Each row is a point. The ring and each string are closed loops that go straight from each point to the next, and from the last back to the first. Before rounding, they use only three directions, however many columns there are. How many times does the string pass through the ring? Passing back the other way cancels.

Ring (9 x 3):
[[ 0.08  0.08  0.77]
 [ 0.24  0.05  0.43]
 [ 0.28 -0.02 -0.16]
 [ 0.20 -0.04 -0.44]
 [ 0.00 -0.06 -0.61]
 [-0.21 -0.09 -0.41]
 [-0.31 -0.11  0.09]
 [-0.28 -0.07  0.46]
 [-0.15  0.01  0.77]]
String:
[[-0.46  0.08  0.00]
 [-0.48 -0.20  0.21]
 [-0.32 -0.29  0.36]
 [-0.13 -0.17  0.30]
 [-0.04 -0.07  0.17]
 [-0.12  0.15  0.60]
 [-0.09  0.25  1.10]
 [ 0.06  0.09  1.08]
 [ 0.14 -0.16  0.58]
 [ 0.13 -0.18  0.30]
 [ 0.05  0.07  0.22]
 [ 0.25  0.17  0.26]
 [ 0.40  0.20  0.02]
 [ 0.44 -0.06 -0.37]
 [ 0.23 -0.23 -0.37]
 [ 0.23 -0.29 -0.65]
 [ 0.15 -0.07 -0.90]
 [ 0.01  0.01 -1.07]
 [-0.07 -0.19 -0.79]
 [-0.06 -0.34 -0.41]
 [-0.04 -0.10  0.00]
 [-0.26  0.06 -0.11]]
Times through: 3

Ring, 7 rows:
[[ 0.16 -0.06 -0.37  0.24]
 [ 0.13 -0.13 -0.02  0.40]
 [-0.05 -0.22  0.17  0.25]
 [-0.46 -0.17  0.05 -0.17]
 [-0.58 -0.06 -0.26 -0.34]
 [-0.38 -0.03 -0.50 -0.32]
 [ 0.04 -0.05 -0.52 -0.01]]
String (27 x 4):
[[-0.23 -0.05 -0.36 -0.09]
 [-0.18 -0.13 -0.34 -0.20]
 [-0.21 -0.18 -0.38 -0.38]
 [-0.56 -0.04 -0.51 -0.52]
 [-0.89  0.15 -0.52 -0.43]
 [-0.74  0.12 -0.37 -0.21]
 [-0.37 -0.05 -0.23 -0.09]
 [-0.28 -0.22 -0.13 -0.27]
 [-0.23 -0.23 -0.11 -0.24]
 [-0.29 -0.10 -0.18 -0.07]
 [-0.57 -0.01 -0.19 -0.15]
 [-0.98  0.09 -0.21 -0.34]
 [-0.76 -0.06 -0.20 -0.46]
 [-0.57 -0.14 -0.24 -0.48]
 [-0.96  0.14 -0.48 -0.48]
 [-0.69  0.12 -0.48 -0.27]
 [-0.52  0.07 -0.47 -0.22]
 [-0.59  0.13 -0.73 -0.40]
 [-0.27 -0.04 -0.65 -0.41]
 [ 0.01 -0.23 -0.42 -0.32]
 [-0.05 -0.16 -0.35 -0.15]
 [-0.20 -0.03 -0.36 -0.01]
 [-0.19  0.06 -0.56 -0.02]
 [-0.09  0.05 -0.73 -0.10]
 [ 0.05 -0.09 -0.67 -0.23]
 [-0.12  0.04 -0.77 -0.20]
 [-0.32  0.11 -0.62 -0.09]]
Times through: 0

Ring:
[[-0.21 -0.60 -0.12 -0.20  0.53  0.05 -0.30 -0.14]
 [-0.26 -0.29 -0.31  0.02  0.32 -0.05 -0.21 -0.09]
 [-0.18  0.19 -0.52  0.34 -0.14 -0.14 -0.04  0.02]
 [-0.01  0.53 -0.61  0.53 -0.58 -0.16  0.06  0.14]
 [ 0.08  0.48 -0.57  0.47 -0.72 -0.17 -0.08  0.28]
 [ 0.07  0.20 -0.46  0.28 -0.57 -0.15 -0.27  0.33]
 [ 0.05 -0.37 -0.18 -0.10 -0.09 -0.02 -0.46  0.22]
 [ 0.04 -0.68  0.01 -0.31  0.26  0.09 -0.47  0.06]
 [-0.04 -0.84  0.08 -0.40  0.56  0.15 -0.40 -0.12]]
String (19 x 8):
[[-0.12 -0.36 -0.28 -0.07 -0.01 -0.10 -0.52  0.24]
 [ 0.09 -0.31 -0.13 -0.06  0.02  0.07 -0.23  0.02]
 [ 0.36 -0.50  0.16 -0.23  0.15  0.29 -0.06 -0.19]
 [ 0.16 -0.95  0.27 -0.50  0.58  0.29 -0.32 -0.21]
 [-0.19 -1.14  0.15 -0.57  0.88  0.15 -0.56 -0.16]
 [-0.44 -1.05 -0.05 -0.47  0.92  0.00 -0.64 -0.09]
 [-0.27 -0.49 -0.24 -0.11  0.38 -0.05 -0.39 -0.01]
 [-0.06 -0.22 -0.24  0.03  0.08  0.00 -0.19 -0.01]
 [ 0.12 -0.14 -0.16  0.06  0.02  0.11  0.01 -0.14]
 [ 0.22  0.03 -0.16  0.17 -0.06  0.16  0.23 -0.24]
 [-0.14  0.44 -0.60  0.51 -0.28 -0.14  0.16 -0.04]
 [-0.30  0.67 -0.85  0.68 -0.54 -0.34  0.00  0.21]
 [-0.30  0.45 -0.78  0.53 -0.49 -0.35 -0.22  0.32]
 [-0.07  0.23 -0.52  0.34 -0.39 -0.16 -0.16  0.19]
 [ 0.10  0.00 -0.28  0.15 -0.21  0.01 -0.09  0.04]
 [ 0.41  0.14 -0.15  0.20 -0.41  0.15  0.15 -0.06]
 [ 0.24  0.35 -0.44  0.35 -0.77 -0.10 -0.15  0.32]
 [-0.13  0.09 -0.59  0.23 -0.63 -0.33 -0.67  0.63]
 [-0.21 -0.27 -0.43  0.00 -0.22 -0.25 -0.74  0.49]]
Times through: 3

Ring (6 x 9):
[[-0.19 -0.14  0.04  0.11  0.16  0.09  0.06 -0.08  0.07]
 [-0.68 -0.29  0.32  0.18 -0.31 -0.57  0.02 -0.34  0.13]
 [-0.94 -0.41  0.14  0.40 -0.16 -0.62 -0.08 -0.60  0.07]
 [-0.14 -0.04 -0.20  0.30 -0.15 -0.20 -0.13 -0.11  0.03]
 [ 0.75  0.35 -0.40  0.07 -0.12  0.29 -0.08  0.49  0.03]
 [ 0.52  0.19 -0.34  0.07  0.22  0.50  0.00  0.33  0.01]]
String, 23 rows:
[[ 1.15  0.54 -0.56  0.01 -0.14  0.48 -0.10  0.74  0.01]
 [-0.12 -0.08 -0.25  0.29  0.13  0.06 -0.08 -0.12  0.01]
 [ 0.15  0.09 -0.16  0.15 -0.18 -0.06 -0.06  0.12  0.06]
 [ 0.38  0.23 -0.24  0.14 -0.39 -0.14 -0.12  0.27  0.06]
 [-0.23 -0.09 -0.29  0.40 -0.06 -0.19 -0.17 -0.21  0.00]
 [-0.52 -0.26 -0.22  0.44  0.18 -0.12 -0.12 -0.40  0.00]
 [-0.17 -0.09 -0.12  0.24 -0.01 -0.08 -0.06 -0.11  0.04]
 [ 0.64  0.34 -0.22  0.02 -0.41 -0.01 -0.07  0.47  0.07]
 [ 1.37  0.68 -0.58 -0.05 -0.36  0.40 -0.12  0.90  0.03]
 [ 0.86  0.38 -0.53  0.08  0.07  0.52 -0.08  0.53  0.00]
 [-0.21 -0.15 -0.25  0.30  0.35  0.22 -0.04 -0.18  0.00]
 [ 0.53  0.15 -0.47  0.11  0.55  0.78  0.01  0.30 -0.03]
 [ 0.52  0.19 -0.23  0.00  0.18  0.47  0.05  0.37  0.04]
 [ 0.26  0.10 -0.07  0.03 -0.09  0.09  0.02  0.23  0.08]
 [-0.39 -0.24 -0.04  0.24  0.29  0.08  0.02 -0.26  0.04]
 [-0.60 -0.37  0.03  0.25  0.48  0.15  0.07 -0.39  0.04]
 [-0.12 -0.12  0.10  0.04  0.18  0.16  0.11 -0.01  0.08]
 [ 0.20  0.09  0.00  0.01 -0.15  0.02  0.04  0.21  0.09]
 [-0.31 -0.19 -0.07  0.23  0.22  0.07  0.00 -0.20  0.04]
 [-0.28 -0.24 -0.20  0.26  0.65  0.46  0.04 -0.23 -0.01]
 [ 0.30  0.04 -0.37  0.14  0.58  0.69  0.03  0.15 -0.02]
 [ 1.21  0.55 -0.39 -0.14 -0.13  0.55  0.00  0.83  0.05]
 [ 1.75  0.82 -0.62 -0.20 -0.21  0.74 -0.05  1.17  0.03]]
Times through: 0

Ring:
[[ 0.32 -0.46 -0.23  0.04 -0.02 -0.46  0.48 -0.63  0.02  0.54  0.28  0.04]
 [-0.18 -0.01 -0.13  0.01  0.08 -0.24  0.25 -0.10 -0.62  0.09  0.14  0.42]
 [-0.35  0.30  0.04 -0.16  0.22  0.12 -0.11  0.08 -0.70 -0.12 -0.29  0.52]
 [-0.16  0.34  0.13 -0.40  0.12  0.30 -0.42 -0.13 -0.13 -0.10 -0.77  0.29]
 [ 0.27  0.02  0.02 -0.52 -0.25  0.06 -0.39 -0.56  0.70  0.14 -0.87 -0.10]
 [ 0.47 -0.44 -0.18 -0.15 -0.15 -0.36  0.25 -0.79  0.47  0.54 -0.07 -0.14]]
String:
[[ 0.61 -0.54 -0.17 -0.16 -0.09 -0.34  0.28 -0.96  0.64  0.69 -0.09 -0.25]
 [ 0.64 -0.62 -0.24 -0.11 -0.18 -0.48  0.39 -0.97  0.66  0.72  0.05 -0.26]
 [ 0.45 -0.47 -0.23 -0.12 -0.23 -0.46  0.31 -0.75  0.45  0.52  0.02 -0.12]
 [ 0.14 -0.14 -0.10 -0.16 -0.04 -0.18  0.09 -0.43  0.03  0.26 -0.17  0.12]
 [ 0.23 -0.34 -0.17  0.02  0.11 -0.32  0.40 -0.55 -0.13  0.48  0.20  0.11]
 [ 0.24 -0.51 -0.27  0.22  0.14 -0.54  0.70 -0.56 -0.36  0.60  0.61  0.16]
 [ 0.02 -0.26 -0.25  0.07 -0.11 -0.50  0.45 -0.28 -0.37  0.25  0.35  0.28]
 [-0.03 -0.04 -0.11 -0.12 -0.05 -0.21  0.11 -0.24 -0.22  0.12 -0.09  0.26]
 [-0.02 -0.06 -0.09 -0.07  0.11 -0.16  0.17 -0.27 -0.34  0.20 -0.02  0.28]
 [-0.03 -0.05 -0.07 -0.05  0.18 -0.12  0.17 -0.27 -0.40  0.22 -0.01  0.30]
 [-0.20  0.05 -0.05  0.01  0.30 -0.07  0.20 -0.10 -0.74  0.13  0.08  0.45]
 [-0.56  0.41  0.03 -0.09  0.25  0.10 -0.08  0.30 -1.04 -0.27 -0.17  0.70]
 [-0.47  0.44  0.07 -0.22  0.16  0.17 -0.24  0.21 -0.74 -0.28 -0.42  0.59]
 [-0.27  0.31  0.05 -0.29  0.06  0.14 -0.27  0.00 -0.36 -0.16 -0.52  0.40]
 [-0.14  0.17  0.05 -0.20  0.24  0.13 -0.11 -0.17 -0.38  0.06 -0.36  0.34]
 [-0.19  0.28  0.14 -0.25  0.38  0.31 -0.23 -0.13 -0.46  0.02 -0.50  0.37]
 [-0.23  0.49  0.19 -0.53  0.07  0.43 -0.64 -0.05 -0.05 -0.25 -1.03  0.30]
 [-0.07  0.31  0.10 -0.51 -0.11  0.23 -0.51 -0.20  0.20 -0.13 -0.91  0.18]
 [ 0.02  0.18  0.04 -0.45 -0.14  0.12 -0.38 -0.30  0.26 -0.03 -0.77  0.12]
 [ 0.15 -0.04  0.00 -0.25  0.12  0.03 -0.06 -0.47  0.08  0.26 -0.39  0.09]
 [ 0.27  0.01  0.04 -0.49 -0.14  0.11 -0.36 -0.58  0.63  0.18 -0.83 -0.09]
 [ 0.39  0.01  0.01 -0.68 -0.49  0.05 -0.56 -0.67  1.14  0.11 -1.13 -0.25]
 [ 0.35 -0.09 -0.05 -0.50 -0.39 -0.09 -0.31 -0.63  0.84  0.19 -0.77 -0.16]
 [ 0.14 -0.09 -0.06 -0.21  0.00 -0.10  0.02 -0.44  0.07  0.25 -0.28  0.11]]
Times through: 5

Ring:
[[-0.26 -1.12 -0.15 -0.29  0.63 -0.30  0.08  0.16 -0.02 -0.11 -0.20  0.37
  -0.02 -0.01]
 [-0.12 -0.46 -0.37 -0.43  0.40 -0.14 -0.02 -0.28 -0.14 -0.17 -0.11  0.00
  -0.19  0.09]
 [ 0.08  0.58 -0.46 -0.38 -0.17  0.26 -0.05 -0.54 -0.04 -0.04  0.09 -0.53
  -0.39 -0.18]
 [ 0.15  1.11 -0.38 -0.17 -0.59  0.59  0.01 -0.42  0.18  0.17  0.24 -0.79
  -0.44 -0.56]
 [-0.02  0.37 -0.17  0.02 -0.37  0.47  0.09  0.05  0.30  0.23  0.16 -0.42
  -0.21 -0.66]
 [-0.23 -0.78 -0.07 -0.09  0.30 -0.03  0.12  0.32  0.18  0.07 -0.08  0.19
  -0.02 -0.34]]
String:
[[-0.39 -1.55 -0.01 -0.07  0.67 -0.26  0.13  0.54  0.11 -0.03 -0.21  0.56
   0.18 -0.16]
 [-0.44 -1.55 -0.20 -0.04  0.62 -0.11  0.02  0.37 -0.04 -0.13 -0.14  0.43
   0.29  0.02]
 [-0.22 -0.69 -0.25 -0.18  0.31  0.01  0.02  0.06  0.01 -0.06 -0.06  0.07
  -0.02 -0.12]
 [-0.07 -0.55 -0.10 -0.44  0.49 -0.35  0.14  0.00  0.07 -0.02 -0.20  0.21
  -0.31 -0.16]
 [-0.15 -1.00 -0.12 -0.55  0.80 -0.58  0.12 -0.01 -0.06 -0.15 -0.31  0.43
  -0.25  0.08]
 [-0.27 -1.26 -0.32 -0.46  0.82 -0.42 -0.02 -0.09 -0.24 -0.29 -0.25  0.38
  -0.02  0.32]
 [-0.21 -0.60 -0.40 -0.23  0.29  0.06 -0.06 -0.15 -0.13 -0.16 -0.03 -0.04
   0.00  0.05]
 [-0.05 -0.08 -0.29 -0.32  0.13  0.04  0.03 -0.20  0.02 -0.02 -0.02 -0.16
  -0.26 -0.19]
 [ 0.06  0.16 -0.36 -0.54  0.20 -0.11  0.01 -0.46 -0.07 -0.10 -0.07 -0.22
  -0.45 -0.05]
 [ 0.12  0.52 -0.51 -0.58  0.03  0.05 -0.06 -0.71 -0.16 -0.14  0.01 -0.46
  -0.49  0.02]
 [ 0.09  0.75 -0.63 -0.41 -0.24  0.38 -0.14 -0.77 -0.17 -0.13  0.15 -0.70
  -0.38 -0.03]
 [-0.06  0.32 -0.54 -0.15 -0.24  0.49 -0.12 -0.41 -0.07 -0.07  0.18 -0.55
  -0.13 -0.15]
 [ 0.00  0.22 -0.28 -0.26 -0.07  0.18  0.04 -0.21  0.10  0.05  0.04 -0.31
  -0.31 -0.33]
 [ 0.24  1.21 -0.33 -0.35 -0.48  0.38  0.05 -0.51  0.18  0.16  0.16 -0.74
  -0.61 -0.54]
 [ 0.32  1.79 -0.40 -0.22 -0.88  0.73  0.02 -0.61  0.26  0.25  0.32 -1.08
  -0.65 -0.73]
 [ 0.05  0.97 -0.44  0.01 -0.69  0.80 -0.05 -0.33  0.17  0.16  0.32 -0.84
  -0.24 -0.57]
 [-0.05  0.51 -0.39  0.05 -0.49  0.68 -0.04 -0.17  0.15  0.12  0.26 -0.63
  -0.12 -0.49]
 [ 0.05  0.44 -0.21 -0.19 -0.23  0.27  0.09 -0.14  0.21  0.15  0.09 -0.39
  -0.35 -0.51]
 [ 0.09  0.65 -0.13 -0.12 -0.38  0.36  0.14 -0.05  0.34  0.26  0.13 -0.46
  -0.40 -0.72]
 [ 0.01  0.51 -0.05  0.11 -0.50  0.53  0.16  0.21  0.46  0.36  0.18 -0.43
  -0.25 -0.90]
 [-0.25 -0.35 -0.25  0.17 -0.16  0.49  0.01  0.22  0.17  0.10  0.15 -0.21
   0.13 -0.45]
 [-0.15 -0.26 -0.21 -0.06  0.01  0.22  0.06  0.09  0.15  0.07  0.04 -0.13
  -0.08 -0.37]
 [-0.03 -0.12 -0.06 -0.24  0.11 -0.03  0.16  0.09  0.23  0.13 -0.06 -0.03
  -0.31 -0.46]
 [-0.18 -0.83  0.08 -0.18  0.42 -0.24  0.22  0.41  0.26  0.12 -0.17  0.34
  -0.14 -0.42]]
Times through: 5
String:
[[-0.07 -0.09 -0.21 -0.21  0.05  0.11  0.07 -0.05  0.12  0.05  0.00 -0.16
  -0.22 -0.33]
 [-0.07 -0.07 -0.17 -0.17  0.01  0.13  0.09  0.02  0.17  0.10  0.01 -0.15
  -0.22 -0.40]
 [-0.20 -0.25 -0.24  0.10 -0.15  0.44  0.02  0.17  0.17  0.10  0.13 -0.22
   0.05 -0.44]
 [-0.15  0.12 -0.17  0.25 -0.44  0.66  0.07  0.25  0.34  0.25  0.23 -0.40
   0.02 -0.72]
 [ 0.03  0.61 -0.10  0.06 -0.51  0.54  0.14  0.11  0.42  0.33  0.19 -0.49
  -0.28 -0.85]
 [ 0.09  0.60 -0.10 -0.14 -0.34  0.31  0.15 -0.02  0.35  0.27  0.10 -0.41
  -0.41 -0.72]
 [-0.10 -0.02 -0.28 -0.11 -0.08  0.28  0.02 -0.07  0.10  0.05  0.08 -0.26
  -0.14 -0.34]
 [-0.15 -0.01 -0.28  0.06 -0.24  0.48  0.01  0.06  0.17  0.11  0.16 -0.33
  -0.02 -0.46]
 [-0.15 -0.16 -0.30 -0.04 -0.07  0.33  0.00  0.00  0.09  0.04  0.09 -0.24
  -0.04 -0.32]
 [-0.18 -0.27 -0.23  0.01 -0.06  0.32  0.04  0.12  0.15  0.08  0.08 -0.17
  -0.01 -0.39]
 [-0.29 -0.79 -0.06  0.13  0.11  0.20  0.11  0.47  0.25  0.14  0.01  0.12
   0.13 -0.48]
 [-0.24 -1.04  0.13 -0.10  0.46 -0.24  0.23  0.55  0.30  0.14 -0.18  0.43
  -0.06 -0.46]
 [-0.36 -1.53  0.02 -0.11  0.70 -0.32  0.15  0.53  0.12 -0.02 -0.23  0.58
   0.12 -0.17]
 [-0.11 -0.76  0.00 -0.40  0.57 -0.43  0.19  0.17  0.14  0.02 -0.24  0.35
  -0.27 -0.23]
 [-0.13 -0.57 -0.18 -0.31  0.38 -0.16  0.08  0.02  0.04 -0.03 -0.12  0.12
  -0.18 -0.15]
 [-0.29 -0.94 -0.33 -0.17  0.41  0.00 -0.04  0.02 -0.10 -0.16 -0.07  0.13
   0.10  0.05]
 [-0.28 -0.95 -0.36 -0.23  0.47 -0.06 -0.05 -0.04 -0.15 -0.20 -0.09  0.14
   0.07  0.12]
 [-0.27 -1.08 -0.38 -0.38  0.65 -0.25 -0.05 -0.13 -0.23 -0.27 -0.17  0.24
   0.02  0.27]
 [-0.17 -0.97 -0.33 -0.58  0.79 -0.48 -0.01 -0.25 -0.24 -0.29 -0.26  0.30
  -0.18  0.31]
 [-0.04 -0.43 -0.24 -0.55  0.51 -0.36  0.06 -0.24 -0.07 -0.13 -0.19  0.11
  -0.35  0.02]
 [-0.02 -0.23 -0.22 -0.45  0.32 -0.20  0.08 -0.19  0.02 -0.04 -0.13  0.00
  -0.34 -0.13]
 [-0.11 -0.24 -0.29 -0.23  0.13  0.09  0.02 -0.11  0.03 -0.03 -0.01 -0.13
  -0.16 -0.19]
 [-0.32 -1.22 -0.33 -0.27  0.64 -0.20 -0.03  0.02 -0.18 -0.23 -0.16  0.30
   0.10  0.20]
 [-0.35 -1.65 -0.17 -0.38  0.96 -0.53  0.05  0.19 -0.14 -0.24 -0.31  0.62
   0.07  0.23]
 [-0.20 -1.22  0.00 -0.43  0.81 -0.58  0.18  0.24  0.06 -0.07 -0.32  0.56
  -0.17 -0.06]
 [-0.06 -0.34 -0.10 -0.32  0.28 -0.16  0.14  0.04  0.15  0.05 -0.12  0.07
  -0.28 -0.31]
 [-0.24 -0.67 -0.22 -0.07  0.21  0.12  0.03  0.15  0.07 -0.01 -0.02  0.04
   0.04 -0.22]]
Times through: 4
